Each point is reached from the start by the listed moves, each made once or not at all, plus a little noise. Is the number of moves made odd or even? Then give how often each move was made.

Moves:
(1): 29; 3; -8; 17; -8
(2): 18; 26; -40; -21; -47
Start: 13; 8; 3; -10; -16
Points:
17; 8; 4; -8; -17 => even (0, 0)
29; 30; -34; -30; -60 => odd (0, 1)

Moves:
(1): 50; 23; 2; 0; -2; -8; -6; 9; -9; 9; 5; 9
(2): -15; 20; -26; 21; 10; -7; 0; 17; 9; 2; -8; 2
(3): 3; 12; 18; 9; -6; 2; 16; 17; 1; -12; -7; -7
(4): 7; -6; 0; 36; 16; -6; -14; 6; 10; 15; -9; -18
(5): -11; 17; 8; -19; 31; -17; 9; -15; 15; -10; -6; -17
(6): 17; 10; -11; -1; 3; 17; 21; -24; 17; 8; -23; 11
(7): 3; -2; -31; -10; 11; -18; 24; 3; -17; -14; 4; -16
(8): -12; 5; 10; -11; 12; 21; -6; 17; -20; 30; 2; -16
(9): 3; -8; 6; -8; -6; 4; 0; 19; 23; -3; -2; 8
Start: 7; -2; -5; -2; 8; -1; -9; 3; -13; 5; 4; -19
Points:
53; 20; 8; 25; 36; 6; -35; 36; -30; 60; 2; -44 => odd (1, 0, 0, 1, 0, 0, 0, 1, 0)
4; 17; -4; -28; 38; -30; 43; 27; 9; -35; -8; -50 => even (0, 0, 1, 0, 1, 0, 1, 0, 1)
-18; 25; -18; -8; 45; -21; -1; 23; 36; -8; -11; -26 => odd (0, 1, 0, 0, 1, 0, 0, 0, 1)

Moves:
(1): 13; 3; 0; 18; -2; 8; -2; 7; -3; 2; 0; -4; 0; 4; -7; 11; 7; 5; 0; 6; 0; 2; 1
(2): -1; 1; -3; 3; 8; 2; 4; 4; 7; 3; 7; 2; 3; 6; -8; 0; -5; 3; -4; 5; -1; 0; -7
(3): -4; -6; 10; 0; 1; 4; -5; 2; 6; 5; -2; 2; 0; -6; 0; -1; 3; -7; 0; -7; 0; 2; 3
(4): -10; 10; -7; 21; 4; -5; -4; 5; 3; 2; -4; 4; 5; 0; -12; -1; 10; -6; 2; -7; 7; -5; 7
(5): -3; -13; 5; 1; 18; -7; -11; 1; -4; 6; -15; 3; 5; 2; 0; -3; 1; 8; 5; 9; -6; 9; 1
(6): 1; -8; -7; 6; 0; 10; 0; -15; -5; 7; 7; -10; 6; -7; 12; -11; -2; 8; 6; -2; -1; 5; -11
(7): 8; 0; -2; 2; 0; -1; 7; -1; 0; 10; -13; -7; 4; -3; 13; 0; -2; 0; -5; -7; 1; -14; 0
(8): 2; 4; -1; -9; -3; 4; 5; 14; 7; -1; -11; 5; 0; -2; -8; -5; -1; -2; 9; 0; -8; 0; 1
(9): 3; -4; -8; 2; -2; 1; 1; -11; 11; 0; 4; -3; -1; 0; 2; 7; 4; 7; -9; 6; -3; 3; 4
(10): -4; -5; -2; 0; -6; -2; -4; -1; -1; 13; 2; -6; -3; 0; -3; 5; 6; 0; 1; 1; 3; 3; -3
(11): -1; -1; 10; 9; -1; 0; 11; 8; 5; 0; 6; -5; -1; -4; -4; -2; 4; 1; -1; -1; -4; 4; -1
(12): -2; -3; -8; 2; -4; 2; -1; -5; -4; 1; 1; 17; 2; -6; 0; 4; -2; -2; 2; -3; -5; -2; 0
(13): -4; 1; 1; -2; -18; -12; -4; 0; 1; 0; 5; -5; 14; 17; -5; 1; -3; -8; 0; -2; -5; -7; -4
(14): 2; -9; 1; 3; -5; 1; 8; -4; 4; -3; -1; -2; -7; 15; -2; 4; 6; 0; -1; 0; 0; -3; 7
(15): -2; 4; -8; 7; -5; -4; 0; 0; -2; -5; -4; 9; 1; 11; 15; 2; 4; -3; 6; 3; 2; 2; -4
(16): -1; 0; 1; 1; 15; 9; 3; -1; -6; -7; -3; -3; 11; 1; 6; 12; 9; 11; 2; 0; -4; 1; -6
(17): 2; 0; 1; -2; -1; 3; 5; -1; -5; -2; -12; 4; 0; 3; 1; -1; 7; -6; -6; 6; -1; 0; -3
(18): -7; 11; 13; 6; -15; -1; 1; -5; -2; 2; 0; 0; 3; -6; -2; -4; 0; 14; -1; 8; 12; 0; -3
(19): 7; 1; 9; 0; 0; -4; -1; -10; 3; -8; 3; 5; 3; -8; -7; 9; 2; -8; 17; -3; 2; 5; -3
(20): -2; 2; -1; 5; 5; 6; 7; -3; 4; 5; 0; -7; -9; 4; 1; 4; -6; -10; 2; 7; -5; -2; 7
Start: 2; 7; 0; -1; 1; 2; -2; 12; 2; 13; -4; -8; 3; -2; 12; -11; 4; -2; -3; -8; 6; 3; -3
Points:
-1; 9; 20; 55; 10; 17; 4; 33; 15; 49; -31; -17; 28; -18; -4; -25; 19; 22; 7; -4; 3; 5; -12 => even (1, 1, 1, 1, 1, 1, 1, 1, 0, 0, 1, 0, 0, 0, 0, 0, 0, 1, 0, 0)
7; -10; 4; 25; 3; 22; 23; -20; 19; 28; -4; -19; 34; -5; 24; 14; 13; -14; 0; -10; -21; -4; -23 => even (0, 1, 1, 0, 0, 1, 1, 0, 1, 0, 1, 1, 1, 0, 0, 1, 1, 0, 1, 1)
2; 3; -7; 60; -14; 1; -6; -24; 6; 53; -21; -16; 36; 3; -1; 13; 21; 4; 6; 16; 3; -2; -15 => even (1, 1, 0, 1, 1, 1, 1, 0, 1, 1, 0, 1, 1, 0, 0, 0, 1, 1, 1, 1)
-11; 23; 29; 27; -28; -12; 6; 28; 31; 39; -13; -13; 30; -8; -25; -9; 17; -15; 14; -23; 11; -9; -13 => even (0, 1, 1, 1, 0, 0, 1, 1, 0, 1, 1, 0, 1, 0, 0, 0, 0, 1, 1, 0)
7; 14; -4; 39; -32; 20; 21; 16; -6; 37; -21; -10; 44; 13; 21; 3; 26; 20; 5; 4; -5; -5; -40 => odd (1, 1, 0, 0, 0, 1, 1, 1, 0, 1, 1, 1, 1, 0, 1, 1, 1, 1, 0, 0)
5; -17; -3; 24; 18; 18; -6; 26; 20; 26; -29; -4; 14; 28; 8; 20; 39; 21; 5; 14; -11; 22; -5 => even (1, 1, 1, 0, 1, 0, 0, 1, 1, 1, 0, 0, 0, 1, 1, 1, 0, 0, 0, 0)

Moves:
(1): 16; 16; -11; 10; -14; 1; 9; -5; 8; 2; 2; -4; 3; -2; 13; -8; -1; 12; -1; -9; -5; -2; 2; 20
(2): -5; 5; -9; -3; -11; 8; 6; -4; -3; 0; 1; 1; 0; 2; 0; 1; -1; -3; 1; -5; 4; 5; 3; 6
(3): -3; -3; 0; 5; 1; -7; -6; 8; 0; 0; -9; 3; 0; 4; 7; 0; -5; -6; 9; 3; 10; 4; 2; 4
(4): 0; -4; 0; 7; 6; 5; 4; -1; 1; -2; -4; -4; 3; 0; -4; 0; 0; -9; 3; -6; 3; -3; -3; 0
(5): 5; 4; -7; 3; 2; 7; -3; -7; -1; 2; 0; 4; -2; -1; 5; 3; -1; -1; -1; 0; -1; 3; 7; 2
(6): 5; -3; -14; 4; -8; 7; 4; -1; -10; 11; 2; -2; -4; 5; -1; 17; -1; 9; -7; -2; 13; -2; -3; -3
(7): 0; 7; 5; 1; 3; 3; 10; -8; 3; 2; 1; 4; -8; -8; 10; -1; 0; 1; 8; 1; 2; 2; -5; -2
(8): 3; -1; -1; 3; 4; -13; 6; 2; 3; 1; 10; 1; -2; 1; -4; 1; -1; 0; 9; -4; 7; 11; 9; -3
(9): -4; 3; -8; -2; -7; 3; 2; 2; 14; 12; -6; -8; -9; 1; -2; 6; -8; -6; -7; 5; -4; 7; -7; 0
(10): 12; 1; -2; 0; -12; -3; 0; 1; -11; 11; -7; 3; 3; -1; -10; 11; -12; -6; -6; -4; -5; 3; 2; 12
(11): 4; -2; -5; -2; -3; 2; -1; -10; 7; 1; 8; 8; 9; 0; 0; 5; 0; 0; 18; 5; 0; -11; 3; -5
(12): 3; 4; -9; 4; -4; 0; -3; -4; 0; -3; -12; 9; 3; 4; -5; 3; -3; -3; -4; -1; 6; 8; -4; -6
(13): 4; -5; 0; 2; -1; 10; 7; -2; -5; 11; -3; -1; 5; 1; 2; 4; -5; 9; 2; -8; -11; 10; -1; 1
(14): 6; 2; 7; -2; -2; -13; -1; -15; 4; 10; 11; 0; 4; 0; 4; 4; 1; -5; 4; -13; 3; 7; -1; -6
(15): -14; 0; -13; -1; 13; -7; 5; 2; 1; 0; 3; 11; 10; -7; 13; 6; 14; -6; 3; 5; -2; 5; -6; 7
(16): -2; -5; -9; -4; 4; -12; 1; -7; 1; 3; -1; -6; -2; -1; -1; 3; -2; 3; 10; -3; 2; -1; 2; 6
(17): 1; 4; 7; -6; 2; 3; -1; 4; 4; 1; -4; -2; 2; 6; -4; 7; 6; -1; -2; -2; 3; 1; -2; 4
(18): -8; 15; 2; 6; -2; 5; -9; 2; -2; -1; -10; 3; -5; -1; -4; 3; 5; 1; 2; -5; -4; -5; 4; 1
(19): 5; -2; 0; 8; 3; 4; 0; -5; 3; 12; 0; 5; 0; 0; 3; -9; 13; 2; 12; 9; 3; 6; 0; -1
(20): 3; 4; -6; 7; 5; -2; -4; -13; -11; 3; 5; -9; -2; 6; 4; 5; 4; 2; 5; 15; -13; 7; -8; 4
(21): 1; -1; 4; 3; 7; 1; -2; 0; 1; 2; 4; -13; 9; -7; -7; 0; -1; 1; -7; 5; 6; 3; 1; -5
(22): 0; -6; -2; 0; -11; 5; -2; -1; 0; -3; -2; -5; -5; -10; 4; 7; 3; 1; -1; 0; -1; 6; 2; -2
(23): -12; -3; -2; 6; 3; 0; 12; -14; 4; 2; 0; 4; 3; 10; 0; 7; 3; 2; -3; 7; -2; -1; 16; -1
(24): -8; 2; 1; 8; 0; 6; 1; -5; 4; -6; 8; 11; -5; 0; -1; -8; 2; 6; 4; -2; 3; 3; -7; 12
Start: 2; 12; 0; 9; -10; -2; -1; 10; 28; -7; -10; 19; 1; 4; 4; -8; 6; 9; -6; 11; -1; -9; -10; -9
Points:
15; 29; -44; 31; -21; -20; 11; 7; 30; 20; -21; 31; 18; 7; 11; 36; 9; 5; 30; -10; 21; -10; 1; 36 => odd (1, 0, 1, 1, 0, 1, 0, 1, 0, 1, 1, 0, 0, 0, 1, 1, 1, 1, 0, 0, 0, 0, 0, 0)
22; 18; -23; 37; -11; -4; -13; -8; 9; 19; -42; 2; 9; 3; -14; 38; -6; -1; 12; -1; 2; 38; 0; 10 => odd (0, 0, 1, 1, 1, 0, 0, 1, 0, 1, 0, 1, 1, 0, 0, 1, 1, 1, 0, 1, 1, 1, 0, 0)
-18; 42; -60; 19; -34; 9; 27; -22; 52; 24; -15; 23; 9; 17; 19; 40; 21; 21; 6; 5; 3; -12; 3; 25 => even (1, 1, 0, 0, 0, 1, 0, 0, 1, 0, 1, 0, 0, 0, 1, 1, 1, 1, 0, 0, 0, 0, 1, 0)
